Each row of a before or after table is a point. The points were changed in one or more steps. Then noise was added and the rows were shuffled. The steps act on columns, c1 being the first. Name the steps. A step turns or swaps two columns, mirrors them in a line or flattens them onto one, adds a multiple of one to another, or multiplies or shifts one. Angles are multiples of 10 degrees, from the lower column toward the higher: turns from -170 to 170, lines from 10 to 170 but not 90. Use the fewest steps. Two steps may share a column if one is a turn and the other turns, adds or multiplies; they go together, in the order done. Otherwise the lowest column goes first.

Before (9 x 3)
[[-66  30  10]
 [ 23 -29 -33]
 [-17   2  51]
 [ 32  18  50]
 [-78 -24 -38]
 [ 31  10  -5]
 [-83 -19 -51]
 [ 23 -34 -14]
 [ 31 -32 -35]]
After (9 x 3)
[[-26  18 -18]
 [ 11   2   2]
 [-40  -9   3]
 [ 16 -19   3]
 [ 13   7   0]
 [  6 -25   5]
 [  6 -18   8]
 [-36  -5   2]
 [ -3 -15  -2]]
Steps: multiply c1 by 0.4; flatten c2 and c3 onto the line at 160 degrees

Before (9 x 4)
[[ 18   0 -52 -21]
 [ 20 -70  53  37]
 [ 24 -59  48 -12]
 [ -4   2  -6  16]
 [ -6 -34  20 -15]
 [ 54  23 -21 -39]
 [ 12  19  -7 -14]
 [ 16   0 -54 -21]
 [  4  30 -21  13]]
After (9 x 4)
[[ -5   2 -60  19]
 [ 39 -13  11  45]
 [ 10   3 -50 -20]
 [ -1  -1 -41  23]
 [  3   1 -22 -26]
 [ 15  -1 -91 -25]
 [ 38 -19 -65 -49]
 [ 40 -16   9 -17]
 [ 18  -1 -95 -25]]
Steps: flatten c1 and c2 onto the line at 160 degrees; shift c3 by -40; multiply c4 by 1.3

Before (11 x 8)
[[-25  27 -34  18 -13 -24 -35  22]
 [-22  18 -21 -10 -10  28   4  20]
 [ 11  12  27  14  19 -17  12   5]
 [ -5  41  17  28  24  -5 -18  -5]
 [-25 -24 -31  31  23 -27 -40 -26]
 [-31   9  -6 -29 -40  12  -6  28]
 [ 19  16  29  21 -36  -8  13 -24]
 [-12  -1 -44  13  -3 -38  18 -15]
 [  3  37   0   1   3 -21 -36 -17]
 [ 44  -5  18   4  -6  27 -36  35]
 [-21  40 -38  -8 -48 -34  13  25]]
After (11 x 8)
[[-26 -28 -39  45 -41 -67  13  35]
 [-12 -31  -7 -73 -74 -27   6  42]
 [  0 -10 -42  34 -33 -76  83 -20]
 [-21 -19 -22 -23 -40  -7  33  32]
 [-19  20  29  49 -70 -45 -30 -41]
 [-18  11  31  35 -11 -58 -30   8]
 [  4  46  20  12 -33 -13 -61  54]
 [-36   1  -2   9 -28 -59 -35 -24]
 [-41 -20 -43 -21 -81 -73  69  42]
 [-40  -5  16  71  -8 -43 -44  -9]
 [ 21 -28 -25  79  -7 -65   7 -43]]
Steps: turn c1 and c2 by 90 degrees; add -1.5 times c3 to c7; multiply c4 by 2.5; shift c5 by -30; shift c6 by -40; multiply c8 by 1.6

Before (9 x 9)
[[-29 -52   0 -32  16 -28  40 -33  17]
 [ 34  -9 -34   0 -35  -7 -12 -43  -8]
 [  5  22  23  42 -33  -9  38 -16 -18]
 [ 25   2  31  -1  33 -56  12  33  37]
 [  7 -52  -3 -34 -41   2   6  28  28]
 [ 31 -22  35 -37  13 -58  25  -6 -39]
 [  2 -51 -20  50  15  -8  39   9  19]
 [  2   5   6  14 -27  10 -23  36 -33]
 [-13 -15 -11  11  28  22  56 -30  -2]]
After (9 x 9)
[[-35 -26  37  86  11 -58  11 -24 -44]
 [ -6 -53  -6  -2 -40   1   2 -44  29]
 [-23   6  31  32  33 -58  13 -19  39]
 [-22 -18 -10  -2  32  25 -36  25   0]
 [-21  21  23  -7 -33 -11 -15  41 -18]
 [-19 -50 -19 -29  18  -8 -17  32  20]
 [ -4 -54  -1  70  16 -27 -40  -3  20]
 [-16 -10 -34  38 -33  -8  32  30  -9]
 [ 13   2   4 -51 -25  12   8 -15 -30]]
Steps: multiply c7 by 0.7; turn c1 and c7 by 130 degrees; turn c4 and c8 by 130 degrees; add -1 times c6 to c4

Before (12 x 12)
[[ -5  24  -8  54  -8  10  14   5   3 -48  -6 -65]
 [ 32 -54 -15  23 -19  33 -18 -39 -15 -10  11 -36]
 [ 12 -15  47   6   6  39 -13 -26  41  22 -84 -18]
 [ -8 -22   1  21   0  -7 -26 -15 -41   3  17 -12]
 [ 12 -13  21   8  31 -42   7 -31   3 -23   7 -27]
 [-28  21   9  10  18  14  -7 -42  16  -8 -20   3]
 [-13   0 -18  41  20 -18  -8  11  32  11  -2  19]
 [-30  -8  -7  18  22 -11  48   4  41  28 -23 -40]
 [ -4 -12  49  22  -5 -61  48 -29  23  -4  -7  28]
 [ -2   2  -5 -17  21 -14  11  -6   6  56  72 -15]
 [-57  -1  54  -1  19  31  54  14  49 -21  22 -15]
 [-29  11  19 -34  -5   5 -10  -6  35   3 -40   3]]
After (12 x 12)
[[ -5 -15  25  -6  15  21  -7 -14 -63 -53  11  -9]
 [ -5 -11 -28  32   5  56  63 -29  38  25 -13  28]
 [-41  12 -31 -24  12 -20  70  14  88  47  23 -14]
 [ 10  15  -1  27  31  33  22 -31  20 -13   4 -26]
 [-19  28   9 -16  -3   0   6 -44  30  13 -22   2]
 [ -8  16   1 -13  13  43 -17  12  42  50 -15  19]
 [-22  12 -47  -4  21  22   9   5  45  74 -28 -40]
 [  6  -5  28 -34  16 -19  41 -24  49  71 -85 -18]
 [-19   2  14  19 -12 -27  13  -7  52  48 -32   5]
 [ -1  18 -13  22  13  -2  -2  -6 -26  53  77 -17]
 [ 22 -47  13 -40  29  -3 -19 -37 -19 -25   5 -36]
 [ -3  10 -16 -42 -23  35  -4   6  36 -32 -21 -66]]
Steps: multiply c1 by 0.7; turn c2 and c5 by -50 degrees; turn c3 and c7 by 70 degrees; add -0.3 times c4 to c11; turn c4 and c6 by 130 degrees; multiply c9 by 2; turn c9 and c10 by 40 degrees

Before (10 x 14)
[[-17   9 -96 -10  17  38   1 -16  18  44 -11  -7 -54  12]
 [-11   9  -8 -13 -34  18   7 -48 -15 -18  -1  38  65 -26]
 [ 21 -53 -82 -38  27  10 -40 -31  -2  13  54  34 -14 -14]
 [ 19  22  -5  30   0  41 -10  -6  -5  -8 -25  18  39   9]
 [ 27  24  13 -28  35  -4 -12 -38   3 -16   2   9  50   9]
 [ 14 -40 -44 -53  37  25  -4  -6 -11 -43   9  -2   7   9]
 [ -6 -41 -15  19   3   2 -18  19   4 -14  30 -30  10  17]
 [  3  10  15 -21  14  50 -15 -51  22   6  -7 -11  12 -22]
 [-35  -4 -11  29  61   0 -28  26 -84 -40  24 -31  35  -3]
 [ 64  14  12  -1  -1   3  19  -8 -29 -30 -40 -12  -6  25]]
After (10 x 14)
[[  7  26 -28 -12   6  39 -16 -93 -19  64  -7 -29  25  23]
 [-41 -32  10  30 -10  -4  83 -21  38 -50   7 -32 -23  59]
 [ 49  52  -2 -29  -1   0   3  13  -9 -54  12   7   4  33]
 [ 36 -16 -41 -36 -14   8  22 -66 -12  17  64  29   8  24]
 [-16 -54 -14  18  10   5   8 -10  -8 -14  29 -28 -14   8]
 [ 13  10 -32 -56  -1  22  12 -33   7 -22  10 -16 -43  35]
 [ 40  26  28 -26 -23  53  -8  -3 -25 -10   2 -37   8  13]
 [ 38  21 -42   5  27   5  10  41  21  -6 -51 -10 -24   7]
 [ 32  21  24  -9 -17  20   5 -25  11 -62  -3  28   0 -34]
 [ 13 -11 -16  30  10  33  10   8 -13 -42 -28  -4   9   1]]
Steps: turn c1 and c8 by 60 degrees; turn c3 and c8 by 60 degrees; add -1 times c4 to c2; mirror c5 and c14 in the line at 50 degrees; add -0.5 times c6 to c12; turn c7 and c9 by 130 degrees; turn c9 and c11 by -20 degrees; turn c10 and c13 by 70 degrees

Before (11 x 20)
[[-46  -1  12 -48  34   9 -47  11  12 -43 -37  28 -10 -38  18  46  16  22
   29 -17]
 [-48 -33   3 -45  29  -7 -29  -5 -39 -25   5 -25 -19   0  19  57  14  38
  -18 -26]
 [-13  16   3  -6  19 -31  59   2  47 -32 -13  21  39  40 -14 -19  15 -23
  -24  28]
 [  2 -43  23   8  43   3   3 -52  24  50   4   9 -48  14  -5  18  16 -39
  -31  22]
 [-39  -1  -1  -1  11  11  -6 -19   1 -22 -14  13  -7 -21  38  35  22  -9
  -10 -50]
 [  4  32  33  11  13   9  10 -12  56  18  33 -30  -9  27 -27   7   9 -44
  -13  30]
 [-25  27 -28 -44  -4 -22 -14 -19 -15 -46 -21  26  -7  -3  11  73   2  41
   14 -16]
 [ 32  -5  62  17  52  45  12 -33  16  19   7 -14 -31  20 -11  12 -35 -25
  -20   7]
 [ 36  13  42 -15  44  18  16 -21   5  14  20  -9 -29  42 -46   2  23 -60
   -6  -8]
 [  0 -34 -11 -18  38  21  -8 -63  18 -13 -33 -30 -41 -21  24  15  48  11
  -52   3]
 [ 39 -10  45  -1  31   8  40 -23  59  24  35 -11 -22  28  -9 -12   8 -21
   23  -4]]
After (11 x 20)
[[-46   0  13 -47  12   9 -47  31  10 -44  20  26   5 -39  19  44  15   6
   29 -25]
 [  3  31  34  11  58   9   6 -29  56  18 -17 -31 -11  26 -27   5  10 -14
  -13  50]
 [ 35  13  42 -16 104  18   7 -31   3  14  -2  -9 -31  42 -45   2  21 -51
   -6  33]
 [ 30  -5  61  18  78  44  -2 -31  19  20  15 -14 -34  20 -11  11 -33 -14
  -18  22]
 [-48 -34   2 -44  -8  -7 -35  -7 -38 -23   0 -27  -9   0  19  58  12  11
  -20 -44]
 [-39   0   1  -1  18  11  -9  -8   1 -22  24  12  -3 -21  39  36  22 -40
  -10 -33]
 [ -1 -34  -9 -18  27  21 -23 -26  18 -14  65 -31 -38 -22  24  15  50  11
  -51  -5]
 [-25  26 -28 -45 -46 -22 -16   0 -15 -48  27  27  -2  -5  12  73   4  19
   12 -39]
 [  2 -43  22   5  82   2 -15 -42  20  49  31   9 -46  14  -8  18  16 -17
  -31  41]
 [-12  15   4  -6  42 -31  69  11  46 -30   9  18  16  39 -15 -19  16   1
  -24  34]
 [ 36 -11  47  -1  52  10  30 -42  60  25 -11 -10 -34  28  -9 -13   7 -18
   22  11]]
Steps: add -1 times c18 to c5; turn c18 and c20 by -40 degrees; turn c7 and c13 by -20 degrees; mirror c8 and c11 in the line at 160 degrees

Before (14 x 24)
[[ 28  -5   5   7 -18   1   1 -10   3  19  12  -1 -20  -2 -11  10  -1  22
   -5 -12   5 -10  -6   1]
 [ -4  -2  -6   2   0 -18   2  -8  -8   2   1   0  80  21  -7  -2   3   7
    3  -5  15   0  -2 -19]
 [-10 -12  -4  -2 -39 -20   5  17  -2  -8  12 -10  14  -3   1  -7  18  -4
   -9  -3   3 -11   1 -18]
 [ -4 -36   1  11  10  -1   7 -10   3   1  11   9  10  -7   1  -7   5  -5
   20 -12   5  -3  -5 -12]
 [  7   3   6  -3   9  -2   0  -5 -18   6   9   9 -13   9   0  -6  17  12
   -2  -3 -11 -19  -6 -20]
 [ -3   1   2  -2  15   2  -5   1 -10  18  13  -2 -22  -4 -12  -5  11   7
   -6  12  17 -13  -4 -18]
 [  0  -7  -4   7  14   0   3 -11   5   0  12 -13 -15  -1  -6   5  20   9
   -4  -7  -7  -5  -1  -8]
 [  4 -31  -7   8   9   0  -7  -8  -2 -11   5  -8 -22   3  -7   0   7  31
    1  -7   8 -19   7 -15]
 [ -7 -11 -11   6  11  -3   5  22   0  27  10   5 -14   1  -3   2   0  22
    0 -11  -4  -2  -6 -11]
 [ -2  -5  -6  -8   6  -1   3  -8   5   8   5  11 -10   3   3  15  15  11
   -5  11   9  -4  -5 -21]
 [ -3   0   2  20  13 -11  -5 -10  -8   7  -8   9 -25  -2   9 -10  10   4
  -13 -11  -4 -10  -2 -12]
 [ 14  -2   3  16   8   0   1  25  -9  -8 -11  -4 -20   5   3  26   1  -4
   -4  -3  -2   0   0   7]
 [-10  -8 -19   6  12  -5   3  10 -16  -1  13   5 -24  -1  -7  20  10   7
    2   5   9 -18   3  11]
 [  1   3  -3  14   4  -6   1 -11  -4  -2  -2   8 -12  -7  -8  -6   4  -4
   36 -12   7   0  13 -12]]
After (14 x 24)
[[  3  -5  18   6  -4   1   0 -10   6  -1 -11 -10 -14  -7  -6 -15  16   9
   -4  -4   3  -5  -1  -7]
 [ -7 -32  13   9   1   2  -5  -8  -4  -9 -29  -9 -20  -8  -7  -9   8  31
    3  -6  -4 -19   8 -14]
 [-26  -6  24   7 -13   1  -3 -12   3  18 -17  -1 -17 -12 -10  18  -2  23
   -6  -3  17 -12  -6   0]
 [  4  -9   2   7 -17  -7   4  14 -15  -2 -23   4 -20 -13  -5 -14  11   6
    2   3 -11 -18   3  12]
 [  0 -35  22  11   7   1  29 -13   3  -1  26   8  13   0   0  -9   6  -4
   19  -5  -7  -3  -5 -13]
 [ -9   1  22   0   8   4 -12   3 -10  19 -22  -1 -19 -15 -14 -15  11   5
   -6   0 -16 -15  -1 -16]
 [  1  -3  13   4   2 -18   6  -8  -7   3 121   1  59  58  -7   2   5   7
    3  -3  -7  -1  -2 -18]
 [ -4   4  18  17   5  -6  36 -14  -5  -1 -20   9  -5 -12 -10  -4   6  -6
   34  -5   0   1  12 -12]
 [  3   3  27  -4   6  -5  -1  -5 -19   4 -10   8 -18   0   2  -6  17  12
   -2  -3  15 -20  -8 -19]
 [ 10  -1  21  20  12 -10 -19 -15  -8   8 -46  10 -20 -16   7  -9   8   3
  -12  -4   4 -11  -1 -11]
 [ -4  -4  16  -7 -14  -1  -2  -4   6   6 -12  10 -10  -4   1 -11  15   9
   -4   1  -7  -6  -5 -22]
 [ -8   0  21  15 -25   1  -2  20  -9  -6 -43  -1 -19  -7   2 -13   0  -2
   -2   7  12   1  -1   4]
 [ 10 -10   8   6   0  -3   3  15  -1  29 -10   3 -13  -7  -4 -14  -1  21
    2   5   0  -2  -5 -10]
 [ 12 -13  17  -2  -1 -22  -4  13  -4 -10  36  -8  10   3   1  40  19  -7
  -12   2  -2 -12   2 -18]]
Steps: add 0.5 times c6 to c21; turn c1 and c21 by 140 degrees; shift c3 by 20; mirror c5 and c16 in the line at 140 degrees; add 1 times c19 to c7; flatten c8 and c20 onto the line at 20 degrees; add 1.5 times c13 to c11; turn c13 and c14 by 30 degrees

Before (12 x 48)
[[ 31 -22   9  67   4 -12   8  49  -3  19  29  12  -2 -51 -19  -7  -8 -11
   29 -36  19  22 -59 -56 -13  -6  10  -6 -14 -30 -11  21  72 -17  17  -9
   -8  26 -11 -14  45 -19  -7  -8  -8  -3  15 -23]
 [ 44 -26  27  15  -2  24 -30 -34   8  17  -4  45  17 -64 -44  60   0  75
  -43  13  66 -24 -10 -21 -27  -2  39 -42 -21 -47 -55  12  38  43 -22 -18
  -31  27   4  -4 -22  28  11 -15 -22  -6 -22  17]
 [ -8 -12 -12  20   4  18  45 -10 -10  25   6  -9   7  11 -18  33 -16   5
    1   8  -2  -2 -12   6 -33 -49 -16  20  18  64   7   5 -25  10 -12 -41
   29 -42  25 -12   6 -29 -20  -1  -3 -28  -5  54]
 [ 24  13   4  -8 -23  -8 -54 -25  -8  29  48  -7  22  11  83 -26   8   0
   66  -7  -5   6  -3  12 -37  38 -13  -5   2 -38   0 -24   8 -18  36 -21
  -35 -64  30   5 -53   9  70  -9 -21 -18  54  31]
 [ 15  48  62  -5  23 -28   4 -52  24  48   6  22 -42  33 -21  54 -36  51
   18 -37   1  30 -55  31 -30 -14 -30  -6  -4   4  -7 -18  36  30  21  40
    0  -8 -33  11  49  50  41 -39  21 -33  31  -1]
 [ 35   9  46  -7  64 -15 -16   2  -8  24  -9  -1  31   7  44 -11 -50   4
  -16   0 -29  62  11  21   7 -46  23 -24  -4  30  45  21 -38  50  37  -9
   26  -7 -11  23  57  -1 -11  45  16 -36  26  19]
 [-29   5  19 -19 -22 -19  16  57   2  -5  13 -13  -4 -27  26 -30 -12  19
   39  -2 -23  38 -67  51 -36   9 -12 -15 -14  -2   8   8  22  51  14 -24
   19 -45  37  47  60  13   6 -13  58  45 -14  25]
 [ 45 -27 -17 -26 -13  18   6 -11 -29  10  -2  23 -18  18  14  34   0  31
   -9   2 -57  94  22  32  -8 -17  -1 -72 -75 -14 -22   5 -27 -23  22  15
   -7  -2  28  31  15 -75 -28  46  -7  -6  11 -15]
 [ 33  -5  -2   4  -5  17   4  40  46  14  14 -47 -10  21  -9  41 -27  -2
   39  10 -30 -18  32   6   4   9  30  13  34 -17   6  -2  10  27  26 -46
  -19  54 -16  37  -9 -28 -35 -24  40 -32  -4  10]
 [-16 -19  35  10  26 -35 -20  32 -24 -16   3  21   6  19  39   6 -54   8
  -25  -2  19  10  18 -42 -30 -14  51 -21  -1  35 -47 -50  -9  19  -1   9
   14  14 -56  23 -12 -13  -2 -11   6 -14   3   5]
 [ 26  11 -24 -32  12 -37  33  19  17  17  57  20  17 -32 -12  -2   1  27
  -22   5  20   8  -6 -58  31  30   5  -4 -52 -28 -20 -13  16  15  45  -6
  -25 -34 -11  -2   5  15 -13  22  37 -10  18  31]
 [ -1  23 -44  15  38  54  63  10 -63  -7   3   9   1  31  -6  22  23  65
  -49  -8  10  30  -1   3 -30  39   9 -18 -42  21  17 -40   4   7 -29  53
    2  36 -26  44  -7 -35 -20 -23  -8 -23  37   6]]
After (12 x 48)
[[ 37   8  46 -13  64 -14 -13   3 -12 -13  -8  -4  31   5  45 -11  18   7
  -15  -4 -29  62  10 -10   7 -38  23 -18  -4  31  45  21 -59 -68 -34  -3
   20 -22 -11  26  55  -1 -11  43  18  48  25  15]
 [ 16  52  63  -5  24 -28   4 -51  23 -14  10  29  21 -15 -25  50  10  59
   19 -41   1  28 -54  12 -32 -32 -27  -7  -9   7  -7 -17  12 -54  44  42
   -3 -47 -35  20  56  50  38 -38  22   9  29  -1]
 [-19 -21  34  10  29 -36 -24  30 -26  20   2  24  -7   5  42   9  50  19
  -27  -4  16   9  19 -45 -30 -12  50 -18   1  34 -48 -49 -26 -25  -5   8
   13  16 -56  22 -10 -10  -3 -10   3  18   2   1]
 [ -4  23 -44   8  41  52  56   7 -62  37   8   8 -24 -32  -6  23 -24  66
  -53  -7  13  31   0  -3 -30 -29   8 -13 -39  21  22 -44 -17  10   1  52
   -3   2 -20  43  -5 -34 -19 -23  -9 -34  40   6]
 [ 34 -10  -3  -1  -4  18   2  41  46  51  16 -50  28  13  -7  40   6  15
   38  12 -35 -15  27  -7   4 -31  31  16  37 -19   6  -1  -8 -35  11 -42
  -18 -22 -16  40  -7 -29 -37 -26  42 -12  -5   9]
 [ 25  11   6  -9 -26  -2 -55 -30  -9 -68  46 -11  33  10  80 -29  -2   3
   62  -2   1  10   0  21 -35 -19 -12  -5   2 -32   3 -25 -13  14 -19 -22
  -36 -16  32   2 -52   7  73 -10 -22 -40  57  26]
 [ 48 -25  30  12   0  25 -27 -35   8  25  -7  46 -24 -96 -43  58 -15   2
  -46  11  70 -21 -13 -43 -33  -3  39 -43 -20 -46 -57  11  18 -25 -18 -18
  -29 -23  -1  -2 -25  34  13 -15 -22   5 -22  18]
 [ -4 -14 -14  24   0  17  48 -17 -10 -43   7 -10 -16   5 -15  34   8  20
    4   8  -4  -4 -12  -1 -29 -28 -17  24  21  64   6   6 -49 -20  -5 -41
   32 -12  21 -13   6 -35 -23  -7  -2  47  -5  50]
 [-25   5  18 -14 -23 -12  16  54   3 -40  14 -11  13 -33  32 -33 -22 -10
   41  -3 -19  36 -63  20 -40  46  -4 -13 -13  -1  10   2   2 -68   6 -29
   17  15  32  43  55  20  -2 -10  57 -11 -10  27]
 [ 26  14 -26 -23  14 -40  33  15  21 -29  57  18  47 -41 -16  -5   6  -5
  -19  12  24   6  -9 -57  30  -9   6   0 -52 -28 -11 -14   0  15 -19 -10
  -30 -10 -12  -4   4  13 -13  18  32 -35  14  30]
 [ 44 -30 -14 -27 -11  19   3 -10 -35  -2  -2  23  19 -13  17  32  -1  35
   -9  -1 -55  95  22  41  -7  -3  -5 -70 -74 -14 -19   5 -45   8  16  16
   -8  -8  27  30  16 -70 -20  46  -5  19  12 -18]
 [ 34 -21   7  64   7 -15   3  53  -5  20  33  11  20 -24 -23  -7  24 -44
   26 -35  22  28 -58 -40 -11   3   6  -8 -12 -33 -12  18  50  36  -2  -5
  -11 -25 -13 -15  45 -20  -2 -12  -8   7  10 -27]]
Steps: turn c10 and c38 by -100 degrees; turn c13 and c35 by -90 degrees; turn c14 and c18 by 50 degrees; turn c24 and c34 by 30 degrees; turn c17 and c34 by 150 degrees; turn c26 and c46 by -90 degrees; shift c33 by -20
